Rows are points. Each table stands for the endless flat space through its points: a line for two points, a plane for three, and so on. The two share one point or none. Which?

First (2 x 4):
[[-12  21 -11 -15]
 [  4  -3  -7 -19]]
Second (2 x 4):
[[ -8  15 -22 -18]
 [ -4  15  -6 -10]]
They share: no point

First (4 x 8):
[[ -9   4   2  -6 -15  -4  11  14]
 [  1  13  16  -8   0  15 -11   3]
 [ 11  15  26 -14  10  25 -23   3]
 [ 13  12  26 -19   8  25 -20   9]]
Second (4 x 8):
[[  5   7  37  -2 -12  39 -16   7]
 [ -5   9  28  10 -14  33 -21 -11]
 [  3  10   4 -40  -2  14   6  31]
 [-14  13  -9 -18  -7   4  -2   0]]
They share: no point

First (2 x 11):
[[ -4  14  28   1  12 -13 -15 -20 -20  10  13]
 [  1  17  33   5  15 -12 -17 -21 -20  14  16]]
Second (4 x 11):
[[  9  20  14   7 -11  -5 -11 -22 -10  -1  20]
 [  0  14  15 -16   2 -18 -14  -5 -11  -2  16]
 [-26  -2  21 -22  20 -24 -24  -3 -29  -4   4]
 [-12  14  31   6  12 -16 -38 -27 -33   0  24]]
They share: no point

First (2 x 14):
[[ -3  16   8  18  28  -5   2   2 -14  20  15  12  -7   2]
 [  5  16   8   2  16  15   6 -14 -18  16  23   0 -11  10]]
Second (3 x 14):
[[ 10  20   4  15  17  15  -1  -4 -11  15  24   6  -8  15]
 [  0  -2  11  -3  19   4  14 -22 -29  14  24  12 -19  -4]
 [ 18  30  -1  27  15  22 -10   6  -1  14  26   6  -3  26]]
They share: [  3  16   8   6  19  10   5 -10 -17  17  21   3 -10   8]

First (4 x 18):
[[ 19  19  -6  -1 -28  11  14 -15 -23   0 -16  29  21  27   4  -7  14  -5]
 [ -1  24 -20   3 -30   5   4 -20 -24 -12 -17  19  12  36  -3  -6  34   2]
 [ 40   4  19   3  -9  15  31   1 -22  18  -6  10   3  10  13   6 -15 -14]
 [-17   2  -6  -1 -16  13  -4 -16 -20 -20   7 -17 -12  14  15  -2  38 -16]]
Second (3 x 18):
[[ -3 -12  25 -10   0   3   4 -39 -32 -17 -22  17   5  34   2 -15  35 -27]
 [ 21  16 -15   2 -36  19  16   1 -20   7   2   5  17   2  14   1   3  -3]
 [  1  11  15  -8  -6  19   1 -19 -10 -18   2  20  -8  32  24  -9  28 -28]]
They share: [ 11   8   1  -3 -21  15  10 -13 -21  -4  -4  11   9  16  13  -5  16 -14]

First (5 x 24):
[[ 31 -16 -37  -7  15   3 -40 -15  -4  21   5 -17  33  16  18  10 -13  -2
  -13  -4 -31 -14  -4  -6]
 [-11  -8  -5  37   0  10  15   8   9 -13  -7   9   7 -10  33  13  -3   6
    8   4 -31  -1  -8  20]
 [ 24 -16 -31   3  14   1 -30  -8  -1  15   1 -10  27  14  21  13 -10  -2
   -8  -6 -31 -14  -5  -2]
 [-32   6  -1  21  -8  17  26 -12  13  -3 -13  -2  -1 -12   9  15   0  34
   -8  26  -7   2  13   6]
 [ 11 -20 -27  11  18   5 -24 -11   4   5   3 -16  17   4  20   8  -3   6
   -1   1 -23 -17   5  -2]]
Second (4 x 24):
[[-27  -8  -3  21  -6  30   1 -19  15 -27 -27 -22  10 -33  24   0 -10   4
  -23   2 -39  -5   5   0]
 [ -5 -18 -25  26  13   4  -6 -18   5  11  22  -6  -5  -3  15  25   4  19
   11  18 -13 -23   9  24]
 [  8  -9 -22  27  19   2  -6 -14   7  21  32 -15  13  -2  11   6  -8  28
   21  32   2  -7  19  10]
 [-32  -8  -5  21  -6  33   3 -23  16 -33 -33 -19   7 -37  24   5  -6   0
  -31  -3 -47 -10   4   3]]
They share: no point

First (2 x 24):
[[ 23  13  -7 -12 -13 -18  33 -20  30 -30  -1  19  -5 -23  10   4  -2  19
    6 -11   0 -24   7  -8]
 [ 17  13   3 -18  -9 -16  21 -16  20 -24  -1  17   1 -19   2  12   2  11
   -6 -17 -10 -22  -5 -12]]
Second (4 x 24):
[[ -7   7  22 -35  -5 -27   7 -14  15 -20 -11   9  -1 -13   4 -11  23  -1
  -10 -25 -23 -14 -15 -31]
 [  1  21   4 -35 -18 -26  27 -15  37 -36 -10   1   2 -14  -5   5  13   1
   -3 -19 -44  -6 -26 -31]
 [ 20  13 -15 -25 -24 -15  35 -29  21 -37  15  29   9 -27  -8  40 -21   0
    1 -24 -16 -34 -19 -15]
 [ 44  29   7   7   6   5  11   5  17  -9  -5   7   7 -11  -8  36   1  30
  -29  -4 -10 -12   1  15]]
They share: [ 14  13   8 -21  -7 -15  15 -14  15 -21  -1  16   4 -17  -2  16   4   7
 -12 -20 -15 -21 -11 -14]

First (4 x 24):
[[  5 -17  -8  14   8 -19 -43   0   8 -12 -17 -14   8  -3  12  26  -8   1
    6  29  18   9  20 -29]
 [ -8  12 -29  12  -2   0  -5  19  17  17   9  -9  27 -23  20  15  11  12
   -6  18   5  -1  11 -24]
 [-26  -3 -37  34 -13  -4 -14  29  -3  -3  -6   0  25  -4  27  14 -13 -14
  -12  12 -16   2  17 -52]
 [-21   5 -22  24 -12 -11   3  32  -2  12  11   2  30 -15   8   4   8  19
  -12   9   8  13   6 -13]]
Second (3 x 24):
[[-29 -18 -24  35 -21 -16 -31  27  -6  -5 -22 -16  14 -26   3  -5   3   1
    7  24  13  26   8 -20]
 [-13 -15 -13  24  -8 -16 -22  19   1  -9  -9  -4  19 -12   0   8  -4  10
    1  23  21  19   7 -12]
 [  3   5  -1  12  12 -32 -18  11 -11  15  11  -4  15  12  20  28   8  22
  -15   3   5   7  27 -28]]
They share: [ -9 -10 -10  21  -3 -20 -21  17  -2  -3  -4  -4  18  -6   5  13  -1  13
  -3  18  17  16  12 -16]

First (3 x 24):
[[ -5 -11   4  -5   5 -30  13  29 -14  -7   3  -9 -11   4  17  -7  19  -7
   12  17 -14  28  19 -11]
 [ -8 -13  -5  -6  11 -30   5  17  -8 -15  -7 -20 -12   4   8  -6   8   3
   10   8   2  13   9 -12]
 [-17 -19  16  -1  21  -6  21  13   2 -15   3 -13   9  20   5  13  -1  -7
    4  29  10  16  19 -31]]
Second (3 x 24):
[[-16 -22  -9 -23  -5 -15  19  15 -10  -3 -18  -9 -12  -2   0 -16  19  -3
   -4   7  -5   5  24  -5]
 [ -8 -24  11  -7   5  -9  11  19 -12 -19  -4 -19  -8  10  12  -8   1   5
   -2   5  -7  21  10 -15]
 [-11 -25   6 -12   0  -8  15  18 -14 -15 -10 -17 -11   6   9 -14   5   5
   -5   1 -11  16  15 -10]]
They share: no point

First (4 x 24):
[[  8 -19   2   6 -27  19  22  14 -20  -6 -18 -13  -3 -17  -8 -20  -6 -24
   -1  -8 -22  32  26 -16]
 [ -6   2  21  17 -13  20 -12  -9 -14  -3   2  -5 -10 -17  -8   8  23  -9
   20   5 -23  11  19 -18]
 [ 15 -30 -11   6 -39  25  24  29  -8  -3 -10 -13 -13  -9 -15 -21 -17 -20
    8  -5 -11  33  23 -24]
 [ -6  -1  24  23 -22  26 -30  -6   4   9  17 -14 -28 -11  -8  23  32   6
   53  11 -11  -4   1 -27]]
Second (4 x 24):
[[ -2 -12  17  15 -27  20  12  13 -24  -5 -14 -21 -14 -19  -2   0  11 -21
   24 -11 -31   7  11 -20]
 [  9 -20   8  -6 -31   8  -9 -23 -10  13  10   8 -11 -18 -11 -19   5  -3
    1 -10   1  15  22 -23]
 [ -1 -22  12   6 -38   8  24  11 -33  -7 -10 -15 -14 -22   2  -9   6 -21
   13 -34 -20   2   6 -31]
 [  6  -8  11   4 -18  17 -18 -21  -1  10   8   3  -7 -15 -13 -10  12  -1
    7   9  -4  26  26 -16]]
They share: [  0  -8  15  13 -21  20   0   1 -14  -1  -6 -13 -10 -17  -6  -2  13 -13
  18  -1 -21  17  17 -18]

First (3 x 24):
[[-10  27  23  35 -39  -5   5 -21   6  15 -36   9   1  22 -11 -27  13  11
    4  10 -27   4 -12 -12]
 [-45   6  20  -1 -24  32  10  -9  39  15 -19  -8  30  23 -11 -32 -15  -2
    2  22 -13  30   5   1]
 [-20  17  17  23 -29   5   3 -13  16  15 -26   3  11  20 -11 -25   5   1
    0  10 -19  12  -2 -10]]
Second (5 x 24):
[[-31  21   6  18 -19   3   7  -9  10  14 -23   2  24  18 -18 -21   7  -8
  -13  11  -9  18  14  -8]
 [ -7 -13  24  24  -7 -14 -24   8  26  17 -12   2  -1  14 -19  -9  -6 -25
   17  -4 -45   8 -13 -14]
 [-18   0  11  28 -21  -7 -27  -1  11  26 -19   9   7  21 -13 -12  -9 -21
   13   5 -26  11  -5  -9]
 [-40  15  19  24 -29  -7   9 -27  16  26 -17 -14  23  11  -2 -26  22 -20
  -27   8   9  31  38 -11]
 [-44  27   2  33 -44   4  -1 -34   1  36 -26  -4  29  27   0 -24  18 -16
  -26  17  21  31  32  -6]]
They share: no point

First (4 x 24):
[[  6 -24  -2  -8  16  -1   3  30 -35 -11  34  15  26   9 -11   4  -3  -1
   37  -5   0  -4   8  10]
 [-17  -6   3 -25 -45  18  28 -23   1 -11  10  -1  -9  -3  -6 -26 -36  -2
    6  31  -9 -15  -2  25]
 [-14  -8   2 -18 -24   7  19  -4 -11 -15  16   3   2  -3  -3 -20 -23  -1
   19  19  -2 -14  -2  18]
 [ 19 -32  -1 -14   3  14   8  16 -25  -1  31  13  19  19 -22  12 -14  -6
   23  -1 -16   2  13  17]]
Second (5 x 24):
[[ 14 -11   8 -19  -5  13  16   7  -3 -16  13  -3   4   8  -6  -9 -11 -12
   25   9 -13  -5  -8   7]
 [  4 -22 -20   4 -15   0  23  -2  -2 -10  15  -6  25  17 -10   0 -12   2
   12  20 -19  -6   7   1]
 [ 20  -5  24 -30   2  18   7  17  -6 -18   9   1 -14   7  -9 -22  -7 -26
   28  -1 -20  -6 -18  20]
 [ 14  10 -10 -14  14   4  39  -9 -17   8  13   1  -4   6  -4  -7  -4 -28
    0  32 -12 -17  -1  10]
 [ 19 -22  -8 -12 -17  18  25  12  14 -19   0 -17  44  15   4  -7  10  25
   26  22 -24   0   2 -14]]
They share: no point

First (6 x 24):
[[  6 -11 -48  -1  28   6 -16 -29  -4  -3 -14  -3 -43   3  -2  -2 -26  -7
  -42 -15 -19   2   0 -13]
 [ -4 -21 -49 -20  18  14 -12 -21  17  -7 -31 -20 -33  -8  13  -5 -10 -16
  -31   4 -11   1   4  13]
 [ 12  -3 -14  33  12 -18 -16 -19 -14  31  10  39  -5  -5  -4  20 -42  25
  -34 -49  -5   8 -16 -35]
 [-13 -19 -16   6  16  21 -23 -24 -13   6  -1 -19 -49 -12  -1  29  -6  15
  -31   2  -8  20  23 -16]
 [-14 -26 -25  -9   4   9 -12 -12  24   9 -21 -18 -13 -25  20  17  -6   0
  -25   1   7   3   6  17]
 [  4   4 -23   4   6   2 -17  -6 -21  23 -15  36 -28  11 -13  -8 -18   9
  -13 -20 -23  33 -13 -27]]
Second (2 x 24):
[[-25 -13  -5  -4  -4   7 -25  -9 -13  36 -11  21  -5  -3   3   5  10  15
   -2 -21  -9  23   7 -11]
 [-20 -12 -11  -3  -1   6 -20  -8 -10  32 -13  19 -10  -5   4   6   4  13
   -5 -19  -7  23   2  -8]]
They share: no point

First (5 x 24):
[[-11 -19 -20 -19 -21  18 -23  -6   5  22  -1   9 -15  51   1   7 -23   8
   -5   5  -6 -32  24  21]
 [ -4  -9  15 -13   8   8   9 -10 -14   3 -22   6   9  22  21   6  -1  18
    0 -11  -7 -22   1  22]
 [  1 -20 -32 -13 -18  18 -43  -6  -8  16   4  29 -19  50   4  10 -38   7
   -4  -8   5 -26  22  22]
 [-10 -11  20 -15  13  -2   6 -12 -19   0 -14   0   5  12  19   4 -10  13
  -13 -23   8 -23  -8  14]
 [  1  -5  24 -11  15  10  19 -12 -19  -2 -31   7  17  17  27   5   9  22
    7 -11 -14 -18  -2  27]]
Second (5 x 24):
[[-20  -9  -2 -20  -8  13  14 -30 -45 -29   5  -9  -8  15  -3   0 -33  17
    2 -38  10 -19   3  17]
 [ 16 -42  15 -52  14 -25  34 -20 -21   7 -22   4 -11  10  33  14   1  -1
   -5 -13 -14  -5  30  17]
 [ -7  11  15  13  19  18 -21   0   4  19 -45  20  29  26  46   4   0  19
   -3 -19  -2 -42 -30   9]
 [  0   3  18   1 -17   6  -8 -17 -18  -8 -16   4 -10  14  12  17 -12   1
   13 -14  -3 -23 -15   3]
 [ 29 -22  32 -22   8 -23   5  -5   7  28 -45  18  -4  12  49  27  19 -11
    5   6 -23 -16   3   3]]
They share: no point

First (6 x 24):
[[-14 -15   6 -22  -5  -6 -20  28  47  29 -17  -7 -23  11   4  -2 -26 -13
    1  -3   9   7   2   7]
 [  4 -17  11  -9   1  -8 -37   8  19  13  -7  -6 -19  -9 -13   1  -1 -10
  -13  -1  -2   7   6  21]
 [ 34  -6  -2 -15  15 -21 -14  23  21  13 -40  -3 -35  20 -15  22 -29 -22
    4  14 -17   4   0  -5]
 [  5  -6  -5 -35  -3  28  -7  15  11  -4 -29  27   5   0 -48 -10 -45 -34
   -6  11 -31 -11  17 -14]
 [ -6  -3 -24 -45  11   0 -37   7   7  10  10 -13 -31 -14 -29   7 -39 -28
   -9 -24  -6  22  22  31]
 [  0 -17  22  -9 -11  18 -15  13  25   8 -26  21   7  -4 -27 -15 -11 -16
  -11  16 -14 -12   6  -7]]
Second (5 x 24):
[[ 10  -5  -2 -22  14  -7 -11  10  27  24 -19  11 -11 -10 -20   7 -24 -28
    4   8 -13  15   5   8]
 [ 17  -1  14 -16  17 -28  25   6   0  24 -11  24   2 -12 -17  20 -37 -25
  -14  -1  16 -17  31   5]
 [ 10 -11  18 -18   7 -24   2  14   7  17 -21   7 -13   1 -20  16 -26 -17
  -11   1   3 -11  26   3]
 [ -6 -24  -4 -43  28 -23 -20  33  26  -4 -59  -4 -40  28 -28   3 -40 -21
   15  -8 -12  14  15 -18]
 [ 25  -2  -4 -13  24   0  -5  18   4  -8 -29  10 -31  17 -18   1 -49 -20
  -16 -15  23 -15   8 -14]]
They share: [ 12  -9   6 -16   5  -4 -20  14  21  15 -21   1 -21   1 -20   6 -20 -19
  -5   5  -9   5   6   5]

First (3 x 24):
[[ 20 -24  -6  -7  34  -2  20 -10  16   1 -25  31  10   0  -5   2  -1 -11
   14  -4 -20  18  -6  15]
 [ 20 -16  10  17  14  18  12  10   8  17  -1  15  30  12 -21  10 -17   9
    6  20  -8  -2 -18  -5]
 [  5   6  -6  43 -21  -2 -10  35  11  31 -15  -4  30  -5 -20 -13 -41 -11
    4  11   0 -22 -26 -10]]
Second (4 x 24):
[[ 26   6  12   1  27 -11   2  20  14  22 -15   8   6   4   1 -10 -20   1
   13 -13  -9  -4  -8  -7]
 [ 23  -5   8   0  25 -13   0  11   9  24 -22   6   8  -2  -4  -9 -14   3
   10  -2 -15  -3 -10   3]
 [  5 -27 -20  26 -11  -3  20  -5   7   4 -12  30  26 -14 -22  -3 -16 -21
   20  -4  -3  -5 -28   1]
 [  4 -52 -20  15 -12 -21  12 -29 -14  17 -25  19  23 -34 -31  -6   2  -5
   18  14 -16 -12 -35  20]]
They share: [ 14 -12  -6  13  12  -2   8   8  14  13 -21  17  18  -2 -11  -4 -17 -11
  10   2 -12   2 -14   5]

First (6 x 24):
[[ 23  -7  16  41 -22   2  18 -29 -29  -7   0  -8  27   9  -8 -18 -16  18
   -2  -9 -10 -11  28  32]
 [ 15 -24   2  32 -21  11  28 -25 -10 -19  -2 -22  23  24 -17 -18 -12   8
    0  17 -30 -27  35   5]
 [-25 -17  11   2 -31  15 -13  19 -13  38  39   3 -16 -22 -10 -20 -50 -15
  -25  17  -8  -2   4  45]
 [-13 -14 -11  13  -9   9  16  10 -17 -21  -5 -17   1  35   6  -8 -21 -14
   -2  36 -47 -21  39 -20]
 [-27   1  30   0 -19 -14   6  27 -25  30  31   5 -22  -8   5  -7 -24 -11
  -36  10   6  -2  11  30]
 [-33 -18  17  -3 -23  -3  16  20   3   5  33  -9 -19  17  -8 -10 -23 -22
  -20  34 -13 -23  29  -4]]
Second (4 x 24):
[[-25 -21  14  -2 -17  10  23  -1 -24  -6   3 -19  -8   9   8 -14  -7 -13
  -19  23 -26 -17  14   0]
 [  0 -13  14   3 -30 -16  -4  25  -7  16   8  -6   5   4  -5 -26 -34  -5
   -4   7 -14  -3  30  14]
 [-26  -7   6  17  -2  16  30  -1 -35   0  16 -10 -17  12   5   6  -8  -9
  -38  33 -24 -21  12  12]
 [-11 -16   6   2 -23   4   6  11 -11   9   1 -19   4  -3  14 -18 -17  -3
   -8  21 -30 -18  24   0]]
They share: [-13 -10  10  10 -16   0  13  12 -21   8  12  -8  -6   8   0 -10 -21  -7
 -21  20 -19 -12  21  13]

First (2 x 24):
[[  7  -4   5  22  27  -5   9 -14  10 -14  35   2   0  15  25   4  -2 -14
   24  35   0  10  24  25]
 [  7 -29  15  -3   7 -15   9 -19 -20 -14   5  12 -15 -15  10 -21   8 -24
   -1  10   5 -10  -6   5]]
Second (2 x 24):
[[ -1 -21  23   3   7 -17  11 -19 -10  -2  15   8  -3   9  24 -15  14 -30
   21  10  -1   2   6  21]
 [ 19 -16  -7  13  27  -2   6 -14  -5 -32  20   8 -18 -21   4  -5 -11  -5
   -9  35   9  -8   6   1]]
They share: [  7 -19  11   7  15 -11   9 -17  -8 -14  17   8  -9  -3  16 -11   4 -20
   9  20   3  -2   6  13]

First (3 x 24):
[[-29  33   1  19  10   9   4  21 -10  20 -16   7  -7  30  13 -11   4   0
   29  -5 -19  18  -4  -3]
 [-15   1 -39  13   2  15  10   5  -8   2 -12   1 -13  -6  -3   1  -2  -8
   -3 -39  15  -2  20 -37]
 [-13  17 -23  11   2  21  12   9  -6  12 -12   7  -7   6   1  -3   4  -4
   13 -21   1  -2  16 -23]]
Second (6 x 24):
[[-19  15  -4  29  -8  -1  25   6 -15  22 -22 -10   4 -14   7  -7 -10  15
    3   6  -3   4  11   4]
 [-22  29 -13  17   7  25  12  16  12  15  -7   9  -7  14   9   1  10  -9
   12 -14  -4   7   5 -20]
 [-17 -10 -32  29  -4   7   9  10 -29  37 -32  13  13  18  -6 -15   2   3
   13  -6 -27  -1  25 -20]
 [-37  13 -19 -23 -21  -2  11  20 -23  17 -33  11 -28  13  -1 -24   4 -18
    7 -35  17 -22  15 -21]
 [-19  46  11  -6  -4   8  23  11  -7 -13  -8 -18 -29 -19  14  -6 -10   9
   14 -18  36  -3   1   5]
 [-44  16 -20 -24 -22   0  11  23 -10  23 -31  17 -29  18   1 -21  10 -28
    1 -36  14 -21  11 -26]]
They share: [-17  21 -17  13   4  18  10  12  -7  14 -13   7  -7  12   4  -5   4  -3
  17 -17  -4   3  11 -18]

First (5 x 24):
[[  6   3  -4   7  11  54  42   2  -5   4  -4 -15  12   5  17  -9   6   5
  -26  26  44 -20  -4   8]
 [ -2 -13 -14   2   9  14  22  13 -26  10  32 -21  21  18  21 -10  21   6
  -10   0   1  -3  10  29]
 [  2 -14 -12 -13  18  -5  -2  13 -26   5  28 -17  17  14  11   6  26  -9
  -18 -21 -25   2   2  11]
 [ 30 -13  10   7  37  26  24 -10 -17 -10   8 -23  16   9  -7   5   8  -7
  -46  12  10  -8   8 -10]
 [ -2 -20 -10  -3  11   6  14  14 -33   3  38 -21  17  15  16  -9  19   7
   -8  -9  -6  -2  12  29]]
Second (4 x 24):
[[ -6 -22   5 -13  -2  40  17  10 -21   9  30 -23  16  -6  20  -1  26  -1
  -25 -28   1   3  -6  31]
 [ -7 -24   6 -15  -3  36  16  11 -20   8  28 -27  11  -2  20  -7  28  -7
  -28 -25   5   1  -5  27]
 [  4  -1 -32 -12  41  35   9  13 -18   2  25  -5  12   5  -2  34   1   4
    0   0  14   0 -21  17]
 [-11 -35   6 -26  -1  25  11  16 -15   5  25 -47 -12  16  16 -26  36 -36
  -40 -12  27  -3  -6  13]]
They share: [ -2  -8  -8 -11  11  20  12  12 -19   1  14 -13   9   5  14  -1  15  -1
 -16  -7   6 -10  -4  11]

First (5 x 24):
[[ -9  13   3 -22 -21  -9  39 -11 -28 -24 -22 -38 -20  -7 -22   7  12 -15
    2  -6  47  -9  -4  48]
 [-19   5  -1 -14 -31 -13 -13   1 -10 -16 -20 -20 -14  -9 -22  47  -4  45
    8  10  21 -47 -26  12]
 [-20  21  12 -25 -30 -34   6 -10 -25 -42 -33 -20 -17  -5 -30  29 -30   8
   22 -22   0  -6   0  25]
 [-12  11   7 -16  -7 -16  20 -25  -1 -20 -23 -23 -19 -18  -3   8 -14 -22
    9 -16  19   4   4  24]
 [ -5  23   3 -26 -16  -4  20 -17  -4 -16 -14 -12 -16 -29  -3   4   2 -26
   -2 -12  34   1   3  32]]
Second (4 x 24):
[[-45  11   8 -11  15   3  -1 -14  -5 -13   3 -16 -28 -12  29   7  -6  14
    7  -7  -7 -28  -2  49]
 [ -6   4  -9 -34 -11 -32  17 -16 -12 -25 -35 -21 -12  -7 -13  35 -22  -8
   -9   3  23 -17  -7   1]
 [-33   3  -8 -30  11 -10   2  -6 -16 -25 -13 -14 -20  -2  17  21 -11   6
   -4   1   2 -24   3  34]
 [-16  -1 -23 -45  -3 -21   3  -2 -21 -39 -35 -13 -10   7  -4  37 -14   0
   -9   9  18 -15   5  13]]
They share: no point

First (5 x 24):
[[  5  35 -21  -9 -50  38  14  -1  10 -28  -9  26 -29  26  -4 -21   4  37
  -24   9  19 -18   1  10]
 [  7 -13   9  -7   4  12  -4  -1  18 -10  19  -4 -43  28 -24  17  -6  25
    0  27  -3  -8  25 -16]
 [-15  21   7 -41  10   8  -6  -7  -8  -4 -19  24 -33   2 -36 -13   0  29
   24  17  11   0  17  30]
 [ -4  20   2 -34  11   7   2 -12   3  -3 -14  17 -25   8 -34 -13   2  19
   19  14  12  -6  14  21]
 [ 21   7  -1 -17  26  -2  18 -25  30   4   3  -6  -9  22 -36  -5   4  -7
   12  13  11 -18  13  -6]]
Second (3 x 24):
[[ 11  20  -4 -30  -4  10  -7 -15  18  -6  -8   9 -27  22 -22 -16   4  18
    1  11  10 -26  19  12]
 [ 11  20   1 -32  -4   7 -12 -17  18  -3 -12  11 -30  22 -24 -20   1  20
   -2  14   9 -32  23  11]
 [ 23  20  -5 -17  -1   7   0 -11  21   3 -18  26 -27  19 -18 -29 -11  14
   -2   5  -6 -32   8  -7]]
They share: [ 15  20 -16 -21  -3  16   7  -9  19 -10  -2  10 -20  21 -16 -11   6  12
   7   2   7 -14   6   8]

First (5 x 24):
[[-12  14  10  -4   8 -12 -15   4  11   6   5   2 -14  -7   0 -10  -5   1
  -20 -15  18   6 -12 -20]
 [-32  27  27  -9   7  -8   1  25   2  -1  23 -15 -24 -20  19  -6   3 -14
  -38  -7  21  -6  -5 -31]
 [  3  18 -14  13 -20   3 -21  -7  -3 -11 -37  24  13   2  -4  22   7  21
  -11 -28  16  30 -29   5]
 [-44  11  13  -6  17   7 -10  26 -13  -9  35  -3 -24 -19  -4 -26   9  -1
  -18 -20  29 -19  -2 -16]
 [-35  24   0  -9  10   7  13  55 -19 -31  23   6 -21 -20  16 -18  15  13
  -17 -16  30 -12 -11  -1]]
Second (4 x 24):
[[ -7  19   2   2   7  -5 -23   7  23  13   7   1 -11  -2   8  -9  -4   5
   -7 -17  13  15  -4 -14]
 [-13  -4  11  -2  10 -22 -17 -16   5  15 -19 -13 -15  -5   8  -6  -3  -7
  -15 -11  22 -12  -5 -12]
 [ -2  17  -8  13  14 -10 -34   7  35  28   7  -7  -7   7  28 -18  -3   2
    3  -7  14  13  17  -3]
 [-15  11   1   5  12 -10 -22   5  23  18  -1  -7 -18  -3  13  -8 -10   5
   -4  -8  12  10   2 -10]]
They share: no point

First (2 x 24):
[[  0  12 -24  -5   8  15   9 -26 -15   7  -1  -9  -2  -1  -1 -13  -8  -7
    5  21   7  19 -13 -21]
 [ -3  18 -29  -7   7  20  10 -29 -16   2  -3  -9  -1   3   4 -10 -12  -2
    6  23  10  18 -11 -24]]
Second (4 x 24):
[[ -1   9 -12 -17  25  -4  23  -7 -21   3 -17 -17   3 -25  -3   1  -1 -20
  -14   9   6   0 -22 -52]
 [-21   3 -18  -8  16  -1  10 -20 -33   4   2  -3 -16   0 -22 -20   8 -42
   10  21  -3  -5 -45 -33]
 [ 26   6  -9  -8  22   2  17 -19  -3  21  -2 -26   6 -34   6   1  -4  -2
  -17   0   9  21   2 -25]
 [ 31   4  -9  -2  19   5  12 -27   0  28   9 -27   2 -32   4  -3  -2  -1
  -13  -1   9  27   5 -10]]
They share: no point
